Each wall is flat, endless, passes through zero and stands at right angles to its row. A trip goes straight from one point to another. List the walls that it crosses, first one first.

Walls:
(1): [-1.14  0.91 -0.36]
(2): [-0.29  1.05  2.77]
(3): [1.68 1.62 2.11]
Trips:
[0.01 1.47 0.30] to [-0.17 -0.50  1.40] -> 1
[-0.69  0.78  0.47] to [-0.86  0.49  2.52] -> none
[-0.11  1.41 -1.53] to [ 2.44  0.25 -2.03] -> 1, 3
[0.92 2.09 0.03] to [-0.43  2.30 -2.58] -> 2, 3
[ 2.23  1.11 -0.90] to [ 0.07  3.02 -0.49] -> 1, 2
[ 0.90 -0.24 -0.69] to [-2.20  0.74 -2.20] -> 1
[ 0.63  1.88 -0.78] to [-0.10  1.84 -1.93] -> 3

Walls:
(1): [-0.50  2.98 -0.16 -1.02  0.56  2.08]
(2): [-1.82  3.42  0.31 -0.91  0.61 -2.61]
(3): [-0.45  2.31 -1.72 -0.17  0.08 -1.55]
(4): [ 1.19  1.75 -0.89  1.07 -0.07 -0.72]
(5): [-3.40 -0.30  1.45  3.18  0.96 -0.70]
Trips:
[ 0.75 -0.96  1.52 -0.07 -1.35 -1.72] to [-1.12  1.60 -0.07  1.61 -1.24  3.91] -> 5, 1, 4
[-0.12  1.86 -1.58  1.58 -0.99 -0.67] to [ 4.01 -1.22  0.42  2.00  1.23 -1.55] -> 1, 5, 2, 3
[ 2.70 -0.52 -0.53 -1.02  0.91 -0.07] to [ 1.63 -0.99 -0.79  1.47  2.07 -0.94] -> 5
[-1.93 -2.65  0.25  0.01  0.31  0.08] to [ 1.23  0.05 -1.37  0.12  0.45  0.25] -> 5, 4, 3, 1
[ 1.17  0.90 -1.28 -0.86  0.88  0.01] to [ 1.02 -0.26 -1.02  0.87  1.12  0.05] -> 2, 1

Walls:
(1): [ 0.67 -0.83 -0.17 -0.85 -0.68 -0.19  0.14  2.41  0.71]
(2): [-2.20 -1.11  1.59 -0.96  1.86 -0.29 -2.49  1.05 -2.18]
(3): [-0.61 -1.41  1.11 -1.18  2.07 -2.45  0.66 -2.45  0.32]
(4): [-0.79  1.91  0.39  1.40 -2.17 -1.17  0.86 -0.59  0.72]
(5): [-0.71  0.59 -0.13 -0.66 -0.62 -0.97  0.09  1.04 -0.89]
Trips:
[ 1.12  1.80 -0.56 -3.66 -3.60  1.42  1.72  2.15 -0.94] to [ 0.11 -1.28 -1.80  0.16  1.26 -1.96  0.90  1.97 -1.57] -> 4, 2, 3
[ 1.77  1.26 -0.57  1.96  0.53  0.67  2.05 -2.59 -0.63] to [-0.86  0.78  0.12  0.14 -1.11  1.17 -0.20  0.55  2.48] -> 3, 1
[-0.71 -0.14 -3.31 -1.31 -1.01 -0.46 -2.00 -0.24 -0.03] to [ 1.58  1.28 -0.64 -3.33 -1.58 -1.01 -1.02 -0.60  0.17] -> 2, 4, 3
[ 1.54 -2.10  0.28  1.34 -0.95  0.68 -1.19 -0.43  0.36] to [-1.87 -0.70 -0.23  1.05 -1.47  2.92 -0.95  0.68  2.21] -> 4
[ 1.81  1.62  0.60 -0.77 -0.19 -1.65 -2.41 -0.97 -0.35] to [ 0.14 -0.14  2.70  0.67  1.50 -0.85  0.69 -0.72 -1.41] -> 5, 4
[ 1.42  0.44  1.21 -2.56 -2.72  0.96 -1.32  0.34 -3.03] to [-0.63  0.68 -1.73  0.43 -3.86  0.38  1.14 -0.85  1.64] -> 4, 2
[ 2.13  2.23 -1.08  1.47 -1.52 -1.35  1.41 -0.64 -1.53] to [-0.44 -0.47  0.87  0.50  3.09 -2.91  0.35 -1.95  0.41] -> 3, 5, 2, 4

Walls:
(1): [ 0.84 -3.73 -1.37 -0.71  1.78  2.46  0.12 -0.10  0.28 -0.37 -0.40 -2.01]
(2): [ 0.49  0.35 -0.40 -0.10 -1.05  1.34 -2.55  1.04  1.64 -0.70  0.77 -2.53]
(3): [ 1.69  0.83 -1.05 -1.37 -0.73 -1.04  1.00 -0.44  1.10  0.07  1.81  1.08]
(4): [-0.01  0.83 -2.42 -1.83 -2.06 -0.50  0.41  1.76 -0.26  0.83  0.58 -0.95]
Trips:
[ 1.57 -0.45  0.70 -1.12  0.17  0.63 -0.27 -2.35 -0.76  0.28  1.95 -0.09] to [-0.18 -0.80  1.61 -0.08 -0.79 -3.42 -1.37 -0.56 -0.50  0.45 -0.46  0.17] -> 1, 3
[ 0.77  1.36 -1.39  0.90 -2.57 -0.21 -1.97 -0.05  0.38 -0.40  0.88  1.34] to [ 0.94  1.06 -0.89 -0.87 -0.86 -0.48 -1.45 -2.45  0.69 -2.33  0.13 -1.17] -> none
[ 1.48  0.77  0.33 -0.06 -1.53 -2.27  1.28 -0.33 -1.41 -0.45 -0.05  1.63] to [-0.02  1.40 -0.19 -1.35  1.53  1.08 -0.74  0.66 -0.44 -1.35 -0.16  4.62] -> 4
[ 0.57 -0.02 -3.04 -0.58  0.89  0.19  0.24  2.11 -0.72  0.18 -1.77  0.20] to [ 1.33 -0.76  0.01 -2.90 -3.08  0.52  0.27 -0.75 -2.47 -0.29  0.36  2.13] -> 3, 1
[ 2.10  0.79  0.60  3.46 -1.87  0.33  1.89 -1.72  0.30  1.06 -2.35  0.31] to [ 2.07 -1.39 -0.72  1.25 -1.70  1.33  0.58  1.58 -2.11  0.73 -1.24 -0.39] -> 1, 4, 2
[-0.68 -3.21  0.39  0.85 -2.36  0.59 -1.33  0.68 -1.96  0.15  0.65 -1.80] to [-0.66 -1.21  2.37 -0.51  0.57 -2.08  0.56  1.72 -0.34  1.38 -0.66  1.53] -> 2, 4, 1

Walls:
(1): [ 2.17 -1.37  2.22 -1.85 -1.20  1.91 -2.01  0.48  0.87  0.07 -0.55  0.34
 -0.62 -1.64 -1.21  0.53  1.05 -1.89]
(2): [-1.13 -0.28  1.18 -0.65 -3.51 -0.04 -2.23 -2.54  2.85  1.32  0.56  2.34
 -2.02 -0.42 -0.36 -2.11  0.74  0.94]
(3): [-2.11 -0.05 -2.73 -1.32 -0.31  0.82  0.15 -1.38 -1.21  0.15 -1.37  2.27
  0.72 -0.49 -1.37  0.27  0.18 -0.39]
(4): [-1.39 -0.32  0.34 -0.01  0.53 -0.67  0.45 -2.45  0.72  1.07 -1.30 -2.03
  3.34  0.12  0.08 -0.78 -0.25 -0.10]
Trips:
[ 0.06  0.40  0.23  0.14 -1.96  0.32  3.05 -0.35  0.25  1.69 -0.59  1.95
  0.38  1.69  0.57 -2.17  0.52 -1.44] to [-1.48  1.39 -2.42 -0.62  1.20 -1.53  0.17  0.85 -1.30  0.19 -1.08  1.49
 -1.43  1.39  0.17  1.09  0.15  1.36] -> 4, 2
[ 0.25 -0.66 -0.17  2.20  2.63 -1.11 -0.08  0.05 -1.07 -1.00  0.70  1.46
 -0.20  0.28  0.46  0.92 -2.61  0.34] to [-1.27  1.26  1.44 -0.33 -0.94 -0.07 -0.53  2.04 -0.37  0.21 -2.45 -0.49
  2.33  2.16 -4.30 -1.53  3.30  1.34] -> 3, 4, 1, 2
[-2.32  0.33 -1.23 -1.42 -0.45  1.08  0.58 -0.95  2.02 -2.49 -0.23  1.31
 -2.03  1.72 -2.08 -1.25 -0.54  0.61] to [ 0.89  0.61  0.23 -2.04  0.14  0.10  0.93 -0.93 -0.55  0.04  1.82  0.58
 -1.73  0.82  1.88 -1.71 -3.13 -1.25] -> 3
[ 0.32  0.29 -0.49  1.46 -0.10 -1.04  0.55  2.20 -1.78 -0.14 -2.24 -2.50
 -1.41  0.09 -0.15  1.77 -1.14  0.18] to [-1.71 -1.37  0.39 -0.53 -2.03 -0.57 -0.27  0.70  1.71 -0.61  0.97 -0.59
  1.26 -0.32  0.34 -1.22  1.64 -0.46] -> 4, 1, 2
[-0.26 -1.71  2.53 -1.21  0.24  0.35  1.42 -1.80  1.72  0.25  2.14 -0.83
 -1.02 -1.40  0.62 -4.93 -0.62 -0.77] to [ 0.40  0.07 -2.65 -0.18  3.34  0.56  3.85 -1.16  2.34 -1.43  1.05 -2.06
  1.29  1.56  1.62 -0.32 -2.41 -2.01] -> 1, 2
[-2.28  0.38 -1.09  0.36  1.51  1.27 -0.81  0.95  1.30 -1.54  1.12  1.18
  4.30  0.68  1.10 -0.57 -0.37  0.36] to [-1.36  0.42  0.69  0.73 -1.38 -0.93  2.91  0.35 -0.24  0.29 -0.30  0.22
 -0.11  0.09  2.73  0.21 -0.15  0.16] -> 3
[-1.42 -1.30 -1.05  0.62 -1.06 -1.18  1.34 -0.61  0.49 -1.06  2.07 -1.03
  1.27  1.43 -1.12 -1.04  1.44 -2.73] to [-1.30  0.09 -1.83  2.17 -0.39  0.40  1.13  0.71 -1.38  0.27  1.96  0.55
 -2.34 -0.26  0.23  1.16  0.53  0.70] -> 4
[ 0.96  0.53  0.23 -2.50  1.26 -0.37  0.24 -0.92 -0.41  1.40  0.33  2.41
 -1.77  1.16  0.28 -0.20 -0.71 -0.26] to [ 2.47  1.22  0.86 -0.23 -6.24 -1.06  2.64  0.11  1.47  3.96 -3.14  2.03
  2.34 -0.82  0.47 -2.19 -0.77  0.12] -> 4
[ 0.15  2.65  1.98  3.50 -1.11 -1.80  2.21 -0.75  0.52  1.32 -0.93 -2.19
 -0.83 -1.10  0.08 -0.96 -0.72  2.29] to [-1.79  0.53 -0.76  0.70  0.72  0.15 -0.05 -0.26 -0.47  2.12  0.38 -1.31
  0.63  1.49 -2.64 -1.79  0.98 -0.23] -> 3
[-0.35  0.19  1.28  0.18  0.89  1.14  0.25 -1.16  1.46 -0.07  0.27 -0.05
 -0.12  0.39  1.36 -2.75 -0.01  1.24] to [-0.20 -0.95  0.77 -1.58  0.22 -0.11  0.96 -0.21 -1.28 -1.01  0.12  0.44
  0.61 -0.83  0.25 -0.79 -0.33 -0.18] -> 1, 3, 2
[ 0.96  2.17 -0.33  0.62  1.60 -1.36  2.05  0.57  0.88 -1.03 -0.12 -1.60
 -1.67  2.39 -0.25 -0.70  0.68  0.10] to [-1.33 -0.09  1.83  0.82 -0.22 -0.40  1.14  0.97  1.99  1.61  3.13 -0.06
 -2.51  0.80 -0.50  0.52  2.65 -1.03] -> 2, 1

Walls:
(1): [ 0.72 -1.81 -2.65  1.32  2.28  2.62  1.64 -0.29 -3.40 -1.47 -1.86 -1.38
 -0.96  1.64  0.15  0.73  1.44 -0.42 -0.40  1.24 -0.72  0.12 -1.79 -1.29]
(2): [-0.56  0.50 -1.16  0.14 -0.88  0.57 -0.90  0.70  2.11  2.39 -0.83 -3.04
  0.85  0.27 -0.75 -1.22 -1.37 -2.12 -0.89  0.33  0.04  1.58 -1.55 -0.04]
(3): [ 2.02  1.20  1.98  1.02 -1.59 -0.01 -0.56  0.03  0.23 -2.22  0.52  1.43
 -0.96 -2.59  0.51  0.17  1.05 -0.53 -1.85  0.67  0.03 -0.52 -1.47 -0.71]
(4): [ 1.90  0.49  2.73 -1.45  0.80 -0.25 -1.00  1.63  1.30 -0.30 -0.70  1.59
 -1.06  0.34  0.41  0.69 -0.17 -0.85  0.82  1.74  0.46  0.35 -1.07 -1.96]
(5): [-0.91 -0.10  0.13 -0.72  0.41  0.33 -0.81  1.42 -1.83  0.39  0.28 -1.55
 -0.44 -2.50  0.24 -0.58  0.48 -0.25 -1.05 -0.08 -0.61  1.65  0.01  0.16]
(6): [-0.04  0.87 -0.50  2.63  1.36 -0.85  0.33 -1.27 -1.11  3.21  1.63  1.50
  0.02  0.35 -2.33  0.76 -1.14 -1.99 -0.41 -4.06 -0.71  2.44  0.19  1.79]
Trips:
[-0.23  0.78  1.52 -1.20  0.02 -0.62 -1.02  0.44 -0.52 -0.06  0.33 -0.15
 -0.17  0.99  2.11 -0.58  1.07  1.27  2.94  1.33  1.34  0.88  1.05 -1.26] to [-0.36  0.77 -0.67 -2.41  0.23 -0.75  0.47 -0.52 -0.33 -0.35  2.81  0.88
  0.95 -2.64  3.79  0.34 -0.66  1.33  0.15 -1.20 -0.67 -0.88 -1.38 -3.74] -> 5, 3
[ 0.42  0.22  2.19 -2.46 -1.17  1.54  1.44 -1.56  1.92  0.72 -0.31  1.33
  0.53  1.66 -1.29 -0.20  0.56  0.14 -1.39  1.77 -2.85 -1.26 -3.65  0.59] to [ 1.64 -1.20 -0.35  0.16 -1.84 -0.03 -1.32 -0.58  0.09 -1.72  0.95 -1.38
 -0.65 -0.26 -3.38 -0.04  0.16 -0.30  0.04  2.34  1.90  1.84 -1.20 -2.47] -> 1, 5
[ 0.68  0.93  1.32  0.25  0.75  0.20  2.67  0.36  1.53 -2.38  0.74  1.03
  1.10  2.02  2.40 -2.65  1.57 -1.95  0.27  1.02  0.82  0.10 -0.23  0.98] to [ 4.93  1.14  1.26 -0.94 -0.29  0.34 -1.29 -0.74 -0.96 -0.21 -1.00  2.24
  2.11 -0.33  0.98  3.26 -0.14  0.21 -2.81  1.13 -1.21  0.41 -1.22 -1.92] -> none
[ 0.08 -0.76 -1.20  1.72  1.90 -0.12  1.44  2.46 -1.28  2.34  1.05  1.58
 -0.03 -0.90 -0.28 -1.80 -0.14 -0.03  0.87  1.37 -1.52  0.25  0.59  1.26] to [-2.31  0.89  0.48  1.40  1.25 -1.56  0.00  4.33 -0.24  1.09  1.05 -0.43
  1.21  1.94  1.98 -0.41  1.46  2.14 -2.78  1.38 -2.01 -0.96  1.09 -0.01] -> 6, 1
[ 0.09  1.26 -0.14 -2.29  1.25  0.44  1.01  1.73 -2.87 -1.85  0.02 -1.74
  0.28 -2.21 -1.14 -0.39 -1.20 -0.81 -1.83  0.20  0.79 -1.02  2.98  2.95] to [-0.86  2.56 -2.17 -1.00  1.28 -0.08  0.27 -2.58  0.61  2.17  1.28 -1.66
  0.75 -1.51  1.38  2.75  0.14 -0.08 -1.41  1.26  1.83  0.38  0.23  1.35] -> 1, 6, 2
[-0.07 -1.16  2.50 -1.66 -1.70 -1.65  2.03  1.22 -0.14  0.26  0.75 -2.27
  0.89 -0.11 -1.87  1.57 -2.30  2.31  0.50 -2.01  0.65  0.58 -2.85  0.38] to [-0.69 -0.17 -1.72  2.79  0.43  1.48  1.41 -1.23 -0.18  0.60  1.03  0.34
 -1.14 -0.94 -1.30 -2.75 -0.41 -0.16  0.07 -2.63 -1.34  1.39 -1.95  0.96] -> 4, 1
[-0.89  0.19  1.29  2.18  1.66 -0.76 -2.96  0.05 -0.95  1.90  1.38  1.56
  0.52  0.34  1.09 -0.62 -0.86 -0.34  0.09 -0.19 -0.55  1.14  3.27  0.58] to [-1.17  2.05  0.17  3.49 -0.80  1.12 -1.73 -0.28 -2.05  0.03  2.23  0.32
  0.09 -0.77  0.91  0.20 -2.44  0.09 -1.93  0.43  0.26 -1.35  0.76  0.19] -> 3

Walls:
(1): [-1.75  1.94 -0.54  0.11 -2.78 -2.11  0.29  1.16 -0.40 -0.32 -1.34  3.36
 -0.46 -3.11  1.28 -1.87  0.98  1.56  0.96 -0.46 -0.02  0.19  0.29 -0.87
 -1.11  0.40  2.79  0.26  0.81  1.07 -2.27 -0.49 -0.68 -2.39 -0.96 -1.07
 -0.11 -1.49 -0.10 -0.60 -1.10  0.29 -0.10 -0.98 -1.29 -1.90 -1.29  0.63]
(2): [ 1.04 -1.62  0.19 -0.02  1.62  1.44 -1.23  1.24  0.70 -1.23 -0.62 -1.27
  0.03  0.07  0.71  0.07  2.56  1.28  1.95  0.49  0.12 -0.75  0.99 -1.69
  1.19 -0.13  0.88  0.04 -0.76  2.54  0.78  0.70 -0.63 -1.54  1.10 -0.71
 -1.81  0.71  0.91 -0.90  0.46 -2.48  4.48  0.86  1.48 -1.90 -1.76  3.02]
(3): [-0.06  1.64  0.57  1.00 -0.91  0.98  0.89  1.98  1.85  1.03  0.52 -0.19
 -0.99 -0.36 -0.63 -2.20  0.63  1.25  0.59 -0.21  1.25 -1.47  0.58 -0.48
  0.22  1.35  0.52  1.36 -0.28 -1.84 -0.91  0.59 -1.40 -0.81 -1.12  0.03
  0.51  2.07  0.06 -3.61  1.01  3.29  4.82 -0.64 -0.22 -1.88  0.19  3.77]
(4): [-2.21 -0.69 -1.65 -0.72  0.56  0.06  1.31 -0.67  0.72 -0.26 -0.35 -0.30
 -0.13  0.73 -0.01  1.60 -1.53 -0.14 -0.63  0.88  0.27 -0.48 -0.24  0.44
 -2.27 -0.50  0.05 -0.94  1.07  0.89  0.20 -0.27 -1.92  0.96 -0.95 -1.59
  2.50  0.59  1.66 -1.43 -0.83 -1.22 -0.01  0.74  0.50  0.23 -0.93  0.51]
(5): [ 0.23  0.61 -0.42 -2.51  0.02 -1.11  3.00 -0.68  0.50 -0.42  1.39 -0.71
  2.95  0.71  1.05 -0.56  2.82 -1.61  0.13 -2.82 -0.77  0.19 -1.44 -1.51
  1.40 -0.42  1.64  3.47 -1.99  2.54  0.94  0.23 -0.35 -0.87  0.21 -1.61
 -0.03  1.73 -0.47  0.80 -1.50  2.64  0.18 -0.84 -0.57  1.65 -2.66  1.58]
(6): [ 0.92  0.59  2.62  0.51  0.70  0.27 -0.78  2.56 -0.20  0.72 -1.40  3.15
 -0.09  1.51  0.88  1.08  3.18  2.34  1.03  1.14  1.01 -0.32  0.16 -0.78
 -0.79 -0.92 -0.31  0.68  1.65 -1.60 -0.70  1.54 -0.33 -0.13  0.08  1.71
  1.58 -0.97 -1.52  2.12  2.16  1.91  0.82 -1.57 -2.23  0.03 -1.49 -0.44]
(7): [-0.03 -1.05 -0.34  0.57  1.00 -0.92 -0.14 -1.00 -0.47  0.88 -3.58  1.63
 -1.14  1.17 -0.80  0.66 -1.20 -2.10 -0.53  1.68  0.89  3.32 -0.55 -1.03
  0.50  1.42 -0.86 -1.53  0.05  0.01  1.47  0.35  1.26  0.51 -0.61  2.47
  0.53 -1.02  1.34  2.49  0.35  1.56  0.93  0.97 -0.22  3.54  1.27  0.63]
(8): [ 0.63 -0.26 -0.77  2.31  2.54 -0.28 -0.23  0.17  0.89  1.85  1.57  2.96
 -0.01 -1.07  0.85  0.62  1.13 -0.84  1.61 -2.37  1.24  1.89 -0.85  0.04
  0.14  0.45 -0.43 -2.28 -1.34 -1.61  0.34  2.08 -0.06 -2.83  0.83  1.62
 -1.93  2.30  1.67  1.45  1.80  0.10 -2.14  0.54 -1.88 -0.01  0.38 -2.57]
(9): [-0.81 -0.53 -3.03 -4.00  0.71 -1.93  0.63  3.04  2.86 -2.37 -0.55 -0.49
  0.81 -1.09 -0.64 -1.23 -0.20  0.66  1.47 -0.63  0.28  2.65  0.22  1.93
 -1.46 -0.34  0.74  0.45 -0.99 -1.18  1.45 -0.44  2.07 -0.65 -2.59 -0.64
  1.54  0.09  0.96 -0.86 -0.28 -0.10  0.55  0.42 -0.53  0.66  0.60  0.20]
Trips:
[-0.86 -2.07 -1.58  0.29  0.71  3.08 -1.75  0.92 -2.35 -0.76 -0.78 -0.12
  1.40  2.83  1.69 -1.06 -0.83  0.44 -0.53  2.00 -1.05 -1.10  0.04  1.13
 -0.26 -3.36  0.97 -1.20 -0.36 -2.47 -0.31  1.56  1.16 -0.48  0.57  4.08
 -0.68  1.54  1.66 -0.44  0.44 -2.05  0.33  0.61 -0.27  0.05 -0.47  0.56] to [ 1.32  0.33 -2.07  2.31  1.43  0.66 -1.67  2.02  0.15  1.95  0.39  0.33
 -0.13  1.32 -1.10  2.00  0.90  2.60 -1.34  0.22 -1.07  0.89 -1.80 -2.94
  0.79 -3.01  0.72 -1.65  0.75 -1.43 -3.52 -0.48 -0.38 -0.42  1.04  0.04
  1.25  1.19 -3.85  0.13  0.74 -0.63 -0.10  1.70 -0.58 -0.02  0.55  1.18] -> 4, 7, 3
[ 1.92 -0.73 -2.16  0.34  2.54  0.70 -3.57 -0.25  0.43 -2.36 -0.48  0.67
  1.16 -1.02 -2.41  2.09  0.01 -0.36 -0.54 -1.13  0.65 -1.71 -1.18  1.96
  1.38 -1.38 -0.56 -0.40  1.27 -0.91  2.13 -1.94  1.13  2.89 -0.06  3.08
  0.62  1.48 -0.32  1.02  1.84  1.97 -0.63  1.61 -0.49 -3.29 -0.17  0.23] to [ 0.24  1.89  0.22 -0.27  1.65 -2.15  0.54 -0.94 -0.75  3.14  1.83  0.02
  0.93  1.73 -2.68 -1.92 -0.65 -0.61 -1.50 -2.30 -0.14  1.56  0.03 -1.04
  1.19  1.43  3.32  1.48 -0.24 -0.08 -2.20 -0.78  1.18 -1.12 -3.24  2.42
  0.64  0.46  0.57 -2.03  0.91  0.51 -0.97 -2.77 -0.47  0.82  0.16 -1.68] -> 3, 5, 6, 1
[-3.64  2.14 -1.79  1.23 -0.21  2.34  1.00  0.48 -2.76 -0.53 -1.19  1.32
 -0.43  1.91  1.34  0.70 -1.05 -1.80 -1.20  0.74  1.70  0.63  1.77  1.35
  0.53 -0.59  1.79  0.63  3.21  0.61  0.11 -0.25  0.24 -0.70  1.70 -1.42
  2.74  0.23 -0.27 -0.18 -1.87  1.79  2.27 -0.93  0.04  1.16  0.38  1.47] to [-1.62  0.82  0.06  2.39  1.06 -0.09 -1.07 -0.91  1.75  2.89  2.00 -1.34
 -1.31 -1.94 -1.57 -0.57 -0.74 -1.68  1.43 -0.20  0.45 -1.09 -0.95 -2.51
 -1.45 -0.81  0.37 -0.77  0.25 -1.33  0.41 -2.77 -1.17 -0.16 -2.70 -0.97
 -2.32 -0.44  2.49 -0.48 -1.53  0.16 -2.22 -1.08 -0.39 -0.39 -0.32 -2.17] -> 6, 5, 8, 7, 3
